Rows are points. Before rounding, the points of a table are all equally far from one centre. They may lie mostly on one side of it. Write the centre, to within rounding.
In the rows, 128 means zero.

Points (10 x 3):
[[131  83 177]
 [120  89 131]
 [136  86 146]
 [158 112 167]
 [ 92 156 148]
 [ 72 126 167]
 [130  80 157]
 [ 99  80 158]
 [112  77 160]
 [151  99 149]]
Centre: [115 121 161]

Points (15 x 9):
[[ 96 167 142 111 167  84 163 123 154]
 [ 65 145 112 122 155 110 117  90 109]
 [ 76  81 124  94 114  95 148  92  92]
 [ 71 144 115 161 137 130 125 134  83]
 [111 128 156 133 170 160 174  90 120]
 [ 92 160 169 123 135  74 187 128 144]
 [164  91 114  96 109 111 172  82 140]
 [ 75 127 153  89 122  78 179  84 132]
 [102 135 149  88 169  93 174 110  82]
 [111 105  89 106  78  83 152 140  84]
 [120 127 139 138  90  54 154  75 139]
 [100 146  62 120 136 145 176 146 134]
 [110 132  90 111 166 154 185 128  87]
 [105 148 121 146 106 155 167 170  90]
 [ 73 144  76 129 160 134 176  96 105]]
Centre: [115 128 121 130 122 111 162 116 119]

Points (17 x 14):
[[123 132 131 188 143 110 194 158 155 118 179 145  84 186]
 [120 154 130 187 187 183 133 125 126  94 140 104 102 130]
 [109 129  73 164 137 126  97  81 164 134 130 163 148 187]
 [157 171 117 175 136 134  98 149 172 156 127 185  38  94]
 [103 132 149 174 136 103 112 124 123  95 189 105 109 120]
 [104 168 138 140 137 140 128 139 138 186 157 107 104 105]
 [ 95 143 115 150 146  66 138  88 135  68  98 178  94 129]
 [ 87 135 143 151 124 112 125 179 182 135 159 114 140 118]
 [122 171 124 190 121 124 137 113 153 125 102  87  63 193]
 [ 69 105 153 183 168 122 119 146 184 181 141 123  78 116]
 [128 145 127 177 135 117 120 112 175 124 171  83 110  94]
 [ 95 148 127 131 124  95 118 181 116 157 173 134 113 131]
 [ 72 123 145 138 125 161 177 104 146 180 122 121  88 169]
 [125 126 145 109 111 148 174 173 129 127 176 131 102 171]
 [109 110 109 165 204 145 148 111  94 121 142 165  30 154]
 [123 186  94 171 115  97 183 123 156 123 153 135 110 158]
 [148 135 105 132 105 138 119 168 112 143 200 166  69 157]]
Centre: [120 118 115 151 138 132 127 131 154 122 124 151  81 142]

Points (30 x 24):
[[107 116  63 125 115 185 112  84 188 153 148 105 137 162  95 145  94 124
  121 119 134 198  79 115]
 [122  71 108 104 121 181 133  89 170 170 106 111 133 146 136  58  84 127
  162 105 155 159  85  99]
 [ 85  96 120 138 100 124  86 107 170 136 138  96  82 130  99  62  72 149
  153 128 153 215  83 103]
 [107 107  84 149  64 113  95 169 157  92 132  81 100 131 146 119 102 166
  118  75 120 191 121 106]
 [ 93 121 165 136  94 118 118  63 188 133 120 127 135  92 144 138 119  89
  146 105 158 205  96  99]
 [169 136 106 146 121 148  86 158 189 135 139 140 172 125  73 155 112 153
  131  85 150 154 120 143]
 [143  84  96 114 131 123  97 101 160 131 111 139 119 160 112 131  96 134
  119  90 151 127  33 138]
 [ 79 109  83 154 125 154  89 114 169 126 159 128 157 167 139 105  89 124
  143  92 104 174  96  74]
 [102 115 115  68  82 127  89 129 159 165 122 185 114 120 117 128  96 146
  123 136 124 220  92 113]
 [128  78 154 137 141 125  92 169 149 148 190 130 145 149 105 131 104 135
  113 116 132 155  74  65]
 [122 112  99 125 102 177  99 189 177 174 164 128 140 152 119  85 114 122
  153 105 150 185  93  62]
 [116 109  84 170 145 137  77 124 132 126 160  82  97 140 115 130  99 143
  101  97  91 181  78 115]
 [114 112 141 149  90 136  95  99 153 152 138 176 111 129  66 111 100  98
  100 107 153 200  90 124]
 [101 111 121 165 121 169 118  88 186 200 144 118 126 108 129 111 104 153
  126  75 131 143  74 107]
 [ 72 156  89 103 164 144  91 103 129 167 140 153 116 163 134 109 126 116
  131 168 132 176 106 105]
 [133 137 169 163 102 167  95  77 129 126  89 151  91 131 108 119 103 101
  126 153 151 172  51 110]
 [137  82 163 135  87 196 101 120 123 143 124 161 102  99 153 122 152 132
  143 128 130 182  82 160]
 [ 97 118 116 144  98 121  78 119 110 127 125 110 128 119  98 109  57 129
  185 102 158 148 100  65]
 [105  80 144 151 101 171 115 120 174  90 179 132 127 156 119  86 102 164
  139  76 136 165  67 145]
 [ 89 109 118 172  89 199 107 129 139 121 140  94 167 111 124 146 134  97
  128 133 111 186  81 110]
 [ 98  85 128 118  83 188 129 140 149 148 182 126 169 125  94 144 102 124
  113 123 154 215 106 140]
 [ 80  84 170 160  97 193  97 129 139 152 132 143 142 118  85 125  69 128
  119 150 130 155 113 104]
 [101  82 122 153 112 123 148  78 166 164 121 124 145 124 120 172 111 168
  162 148 112 201 100 124]
 [120 119 156 103 155 147 107 102 199 167 167  93  94 118 114  84  75 127
  134  94 158 193 137  74]
 [ 78 155 103 157  55 136  67 154 154 163 152 108 109 140  89 100  89 106
  137 132 147 183 112  98]
 [113 120 138 166  54 149  98 144 200 196 140 122  85 145 128 117  72 134
  173 159 123 165  80 109]
 [122 126 136 100  71 168 109 140 150 134 170 101 117 159  63 164  76  79
  128 112 146 158 102 136]
 [118 119  88 127 124 134  93  81 175 154 164 170 120  71 138  98  97 137
   87  97 159 175  82 134]
 [121 120 135 122  97 157 147 123 156 181 102 112  85 121  96  59  81 145
   82  88 151 168  95 163]
 [106  96 125 130 123 166 138 117 183 145 204 162 128 137 109 164 127 155
  123 107 138 210 106 129]]
Centre: [132 131 127 128 113 141 126 134 157 128 135 117 118 128 140 117  99 134
 131 138 146 159 111 122]

Points (31 x 24):
[[ 98  91  51 119 132 111 103 153 126  90 164  90  92 105 101 101 169 136
   97 153  75 131 133 138]
 [161 101  86 152 134 133 117  93 179 112 172 139 145 115 130  91 135 135
  106  93  68 136 101 145]
 [138  82 103 120 113 135 119  92 171  97 148 130  99 128 122 144 157 102
   71 162  53 136 148 128]
 [160 127  99 122 103 161  79 129 131 103 180 108 153 113  80 106 107 131
   95 119 108 155 155 162]
 [140  69 120 144 164 145 119  92  85  92 143  93 142 125 103 108 138 147
   77 124  77 149 107 150]
 [150 134  90 126 104 130 149 111 179 107 132  78  82 119  64 106 164  94
   63 129 127 125 168 145]
 [120  90  95 125 145 143  93 122 142  74 133 125 155 112  94 122 139 138
   87  79  70 170  99 172]
 [159  59  97 142 122 118 107 100 157 114 174 109 130 129  89 118 130 109
   89 139  68 175 141 204]
 [171 113  88 139 106 173 105  88 146  98 183 114 122  78 119 129 129 163
  105 131  84 162 123 147]
 [146  80 102 104 130 148 119  95 140  89 178 125 112 147  94  97 207  75
  116 120  92 125 131 171]
 [151  79  96 145 139 117 111 157 162 109 153 101 122 148  93 103 126 131
  104 119  67 140 113 128]
 [120 132  70 156 126 129 119 105 113  59 166 145 123  92 120  94 140 133
   45 142  79 151 163 134]
 [113  81  74 139 153 194 102 120 150 128 111 116 126  96  51  72 149 130
  104 148  88 142 169 156]
 [137  67 126 124 108 116 106  83 110 109 144 128  70 129 101 137 143 110
  105 149  61 107 164 171]
 [ 99  89  93 115  97 150  97 106 139  65 112 126 116  91  62  89 190 132
   58 150 106 117 119 143]
 [ 98 102 103 168 124 176 124 101 146  88 165 127 160 104  55 119 153  80
  109 133  95 102 111 173]
 [186 101  96 163 109 137  99 101 149  71 130 144 145 110  71  83 166 128
   73 150 135 136 125 190]
 [125 111 147 176  97 125  54 104 142  74 174 132 144 104  98  88 143  91
  123 121 135 139 148 164]
 [120  73 127 133 138 136 126  95 129  85 175 116 168  98  55  80 165 118
  114 111 140 126 175 133]
 [111  57  84 117 122 137 135 120 180  61 160 140 101 109  87 121 139  82
   90 113  92 117 176 184]
 [167  63  95 118 143 138 132 102 159  76 175 103 129  99 109  83 105 131
   93  91  88 123 138 152]
 [159 128  86 115 122 123 108 127 160  46 144 100 124  69 106 116 138 155
  118 113 119 135 182 180]
 [ 98  84 100 171  84 137  87  90 135 107 139  80 144  92 109  68 146 146
   63 119  85 129 131 168]
 [118 133  78 127 181 147 151 130 170  69 118 158 151 130 118  95 147 110
  140 128  88 122 149 162]
 [107  98  97 120  70 124 124  99 160  74 175  74 119 141  76  86 135 152
  110 122  90 128 128 170]
 [153  75  77 163 111 125 116 113 156  94 174  96  77  99 119  87 188 112
   60  90 110 155 135 164]
 [134 101  74 187 125 118 135  95 173 134 166 128 139  88  80  81 164 113
   47 113 119 147 144 139]
 [122  95  79 127 110 149 152  85 127  95 175 136  85 107  59  96 152 157
  114 124  45 151 138 156]
 [130  93 112 165 145 197 146  85 169  60 148 138 116  75 111  52 169 128
   95 125  90 144 115 178]
 [147  86 118 112 117 141 122  74 157 114 121 147 128 147  82 149 143 139
   82 103 115 125 187 163]
 [105  91  98 119 111 127 114 124 147  78 125  93 114 130 140  48 182  89
  114 141  64 112 140 170]]
Centre: [115 107 107 139 130 134 126 103 141 104 135 124 106 104 106  99 144 119
 109 134 121 146 136 165]

Points (28 x 24):
[[116 131 151  95 160 163 174 100 146  98  89 174  74 138  88 171 173 143
  137 131 142 104 181 111]
 [108 109 155  74 156 178 165 125 118 138  95  91  72 154 114 124 187 154
  144 107 144 143 142  90]
 [116 108 110  64 124  97 125 105 123 126  95 156  99  87 144 171 138 137
  100 132 160 182 189 138]
 [ 90 117 140 101 162 110 143 101 149 116  95 145  99 138  75 154 184 157
  135 121 139 158 158 150]
 [116 124 111  49 173 157 156 150  77 101  83 112 117 129 112 174 197 128
  143 111 126 149 173  90]
 [ 93 134  95  93 155 135 165 119  97 120 144 140 149 144 133 152 189 125
  110 113 162  84 144 134]
 [ 96 140 118  56 129 138 150 147 105 105  91  99 136 106 117 186 148 109
  110 107 129  94 215 102]
 [104  96 134  51 154 122 168  88 130 124 101 110 105 142 144 180 180 117
  167  99 109 121 168 140]
 [131 162 124  95 191 110 175  90 164 151  56 164 124 137  78 174 143  77
  157 107 142 143 161 121]
 [ 57 146 121  45 175 153 135 117 132 105 102 140 102 142 133 165 159 131
  137 122 119 143 203 132]
 [129 108 143  78 114 106 158 100 156 126  84 164 116  94 140 121 159 127
  107  89 118 154 181 135]
 [137  95  97  61 154 139 155 103 145 135 115 150  88 127 146 129 197 152
  109 107 121 153 160 117]
 [154 105 181  77 167 117 169 109  94 116  87 136 116 138 115 130 169 115
  143 124 179 174 146 126]
 [ 80 132 131  45 165 130 175 116 160  99  76  91  87 106  95 152 147 117
  122 141 169 132 165  98]
 [ 89  77 153  57 148 128 181  94 103 121  99 140 119 124  93 157 179 126
  166  86 135 142 170  98]
 [126 129 126  48 163 120 151 105 128  97  92 110 121 122 100 171 189 106
  131 145 116 172 163  94]
 [ 79  93 107  49 143 120 168 106 131  97  84 128  78 126 113 180 164 129
  116 141 122 154 130 116]
 [107  68  91  91 133 116 171 136 135 108  64 132 101 133 108 191 195 115
  121 114 144 165 166  91]
 [101 149 154  91 144  93 153 113 116 107  57 106 125 113  92 110 182 128
  145 124 140 119 172  81]
 [ 77 135 107  35 123 157 145 100 151 115  67 115  82 113 107 176 162 125
  136 100 141 123 155 137]
 [108 127 134  57 169  90 169  85 103 114  85 113  92 151 145 155 184 110
  141 113 146 142 134 136]
 [139 112 157  64 139 131 161 105 141 137  85 125 105 152 107 169 199  96
  150 112 155 157 148 152]
 [ 99  93 121  66 173 160 159 117 112 111 104 129 121 106  69 125 185 114
  164 146 146 146 186 130]
 [107 148 121  64 136 140 167 129 100 120  44 123 116 120 119 173 211 126
  123 132 198 105 176 103]
 [114 114  92  60 140 139 169 120 132  76  88 121  96 129  87 180 177 127
  121 132 134 141 199  97]
 [ 86 116 121  58 164 132 191 109 130 132 119 120 120 138 127 190 204 124
  110 124 147 123 139 140]
 [ 91 140 120  32 161 145 152  91 108  98  86 137  85 112 118 175 144 117
  159 135 126 146 145 153]
 [123 131 126  77 130 155 159 146 140 142  45 128  82 150  57 187 165  92
  127 121 158 115 166 131]]
Centre: [112 120 114 103 152 148 156 112 118 151  74 132 127 131 130 153 129 124
 132 126 150 135 163 107]

Points (27 x 24):
[[140 174 137 156 136 150 139 124 120 193  54 128 121 120 179  90 135 168
  104 131 103 127 106 126]
 [148 157 186 120 121 207 155 134 136 153  95 117 127 118 147  70 121 146
  122 153 109  83  50 120]
 [123 189 182 121 107 161 167 100 134 107  60 128 156 155 134 121 119 150
  106 164  94  94  54 142]
 [119 156 190 142 141 142 148 117 144 178  96 110 113 127 157  62 101 154
  109 145 108  90  79 167]
 [129 190 139 146 129 168 111 129  98 130 105 110  79 149 160 131 124 157
  129 161  90  94 112 177]
 [140 148 146 135 100 122 176 131 118 113  21 111 153 164 130  88  96 168
  118 126  92  77  93 132]
 [137 195 163 131 128 110 175 141 130 160  95 149 108 114 142 104 121 166
  125 166  87  86  80 174]
 [127 204 163 184 124 158 137 133 118 111  96  96 110 144 120 106 120 167
  100 129 101 110  71 169]
 [121 151 172 128 115 180 146  99 120 105  77 109 147 139 177 104 123 133
  100 178  80  95  92 140]
 [ 87 189 148 157  90 148 167  89  90 160 110 110 130 126 155  58 120 183
   92 140 108  57  60 123]
 [146 172 164 126 130 130 157 143 107 130  38  73 137 128 137 115 104 165
   99 137 145  68  49 138]
 [138 142 174 159 136 166 129 120 112 135  70  80 127 111 164  78 128 153
  116 156 125 101  76 146]
 [121 141 169 130 111 159 166 115 119 122  83 110 116 125 155  78 111 164
  116 175 132  82  47 158]
 [126 182 172 133 110 161 184 126 143 154  56 137  97 133 162  89 125 147
   95 146 119 109  44 103]
 [149 207 155 116 135 131 158 113 112 159  57  93 108 127 148 121  87 202
   94 122 137  77  80 137]
 [112 128 159 131 143 154 148 155  97 134  58 140 118 123 150  81 106 141
   93 147 164 114  84 155]
 [121 163 153 182 149 167 136 132 116 106  92 125 113 148 143  80 105 181
   79 138 128 105  69 143]
 [164 160 188 121 131 145 140 162 115 133  68  89 152 158 141  78 133 155
   85 146 136 135  86 148]
 [ 88 190 119 161 130 150 136 131 134 121 118 124  98 111 151  62 141 183
  105 166 117 115  76 136]
 [139 181 137 126 103 154 133 142 162 120  89 137 141 138 151 109  79 152
  109 182 100 113  70 139]
 [150 145 161 138 122 124 152 152 145 147  30 163 124 120 168 115 108 144
  111 121 123  87 106 123]
 [135 176 144 135 128 173 152 138 132 143  99 120 118 149 136  70 122 172
   89 137  96 126  58 178]
 [146 157 166 146 112 142 168 129  90 142  91 146 107 126 124  91  94 202
   83 143  92 103  82 143]
 [115 156 174 126 106 174 204 156 127 110  91  95  94 150 168  84 132 197
  111 138 117 112  85 149]
 [118 155 184 137 116 163 143 114 154 130  57 148 148 144 105 132 123 195
  137 114 115 102  90 153]
 [117 183 130 109 130 142 173 128 155 122  98 117 121 133 155  92 108 128
   66 160  87  82  48 149]
 [136 150 166 142 125 172 165 133 130 127  85  98  97 118 119  91  87 164
   85 181 132  73  83 120]]
Centre: [106 171 146 114 122 136 151 139 110 139 114 114 134 152 137 110 129 147
 125 119 122  87 105 103]

Points (31 x 24):
[[120 148 137 106 121 101  79 159 176 129 196 147 134 139  52 108 130 159
  114 161 106 161 110 132]
 [107  94 138 169 160 113 104 129 152 102 218 163 140 140  88  52 154 122
  124 170 166 179 117 154]
 [105 146 111 121 133  99  93 141 127  83 193 113 160 141  65  77 122 109
  121 152 146 165 129 155]
 [101 141 127 127 167  72  86 135 148  88 170 158 110 132  44 124 116 128
  129 170 144 156 138 125]
 [104 125 117 124 135  84  92 171 154 133 182 147 120 145  24  84 122 110
  135 132 137 148 123 142]
 [121 112 132 147 156  85  93 188 172 118 183 147 129  99  57  92  91 115
  144 127 182 162 131 163]
 [113 129 115 144 132 122  53 155 148  78 170 178 100 131  51  98 137 149
  139 164 181 169 118 142]
 [110 114 133 106 159  93 114 175 138 103 176 103 108 153  86  89 119 120
  147 165 157 145 130 133]
 [124 120 143 122 146  83  57 152 144 102 174 118 135 142  60  97 151 130
  127 141 164 166 145 118]
 [119 103 122 129 131  90  88 141 139  63 166 132 122 140  31  94 126 126
  104 153 144 157 130 160]
 [ 91  99 145 150 136  96  99 161 152 124 170 142 126 118  54 104 166  85
  133 133 121 167 121 139]
 [ 79 112 125 137 152 112  81 163 153 102 175 142 117 180  80 123 121 128
   79 175 140 155 106 144]
 [ 78 137 135 148 173  88 125 142 139 123 170 170  91 173  36  66 117 126
  116 137 139 128  97 158]
 [109 111 111 145 141  98  98 149 168  78 173 132 124 131  40  90 158 109
  133 173 158 158 142 152]
 [112 102 114 170 152  96  92 158 137 109 181 110 110 153  54  74 134  90
  118 153 147 163 130 153]
 [ 87 117 155 138 149  90  90 150 158  97 153 136 102 152  51  88 134 119
   86 165 137 164 143 133]
 [104 137 121 151 167  88 118 152 109 100 177 151 108 137  37  75 137 111
  106 149 152 175 122 125]
 [113 139 112 144 143  82  81 185 125 102 172 150 134 168  63  89 125 133
  111 168 146 141 116 124]
 [125 160 147 140 151  78  64 151 136 135 177 155 125 154  75  59 123 126
  139 160 140 186 136 120]
 [127 133  84 141 155  95 118 144 145 100 184 161  86 149  35  93 142 147
  116 177 178 162 132 134]
 [ 97 114 137 127 135  75  65 148 156 137 178 126 125 129  77  88 134 130
  102 174 153 165 129 120]
 [140 165 122 135 151  83  64 161 130  99 162 167 108 151  58  84 120 151
  115 157 141 124 142 136]
 [124 134 142 117 154  55 123 136 163 135 169 149 120 124  44 103 149  88
  110 156 179 157 142 144]
 [109  95 140 114 156  60  76 157 162 119 153 135 132 154  36  98 119 127
  119 146 152 163 108 155]
 [ 78 125 122 155 145  75  91 164 134 107 177 157 133 165  66  79 134 130
  129 160 143 165 103 118]
 [125 124 123 112 167 101 105 163 171  91 193 135 152 156  38  95 133 102
  134 138 155 148 112 123]
 [108  97 130 127 138  54  79 150 145 117 188 149 107 171  92 109 103 146
  135 153 166 154 138 148]
 [123 119 128 109 143 108  81 163 144  94 186 178 113 119  68 100 139 114
  133 177 180 164 102 133]
 [102 105 136 111 145  92 117 163 141 113 191 165 130 166  39  71 126 117
  125 163 174 146 123 142]
 [110 131 152 143 171  89  83 153 163  93 198 182 128 137  91  92 128 103
  121 159 136 164 132 127]
 [122 108 105 126 160  96 123 162 150 122 197 156 126 134  60  62 174 134
  132 135 135 155 129 133]]
Centre: [141 131 138 160 138 136 127 112 154 136 137 151 136 145  89 111 117 143
 129 134 160 153 111 152]
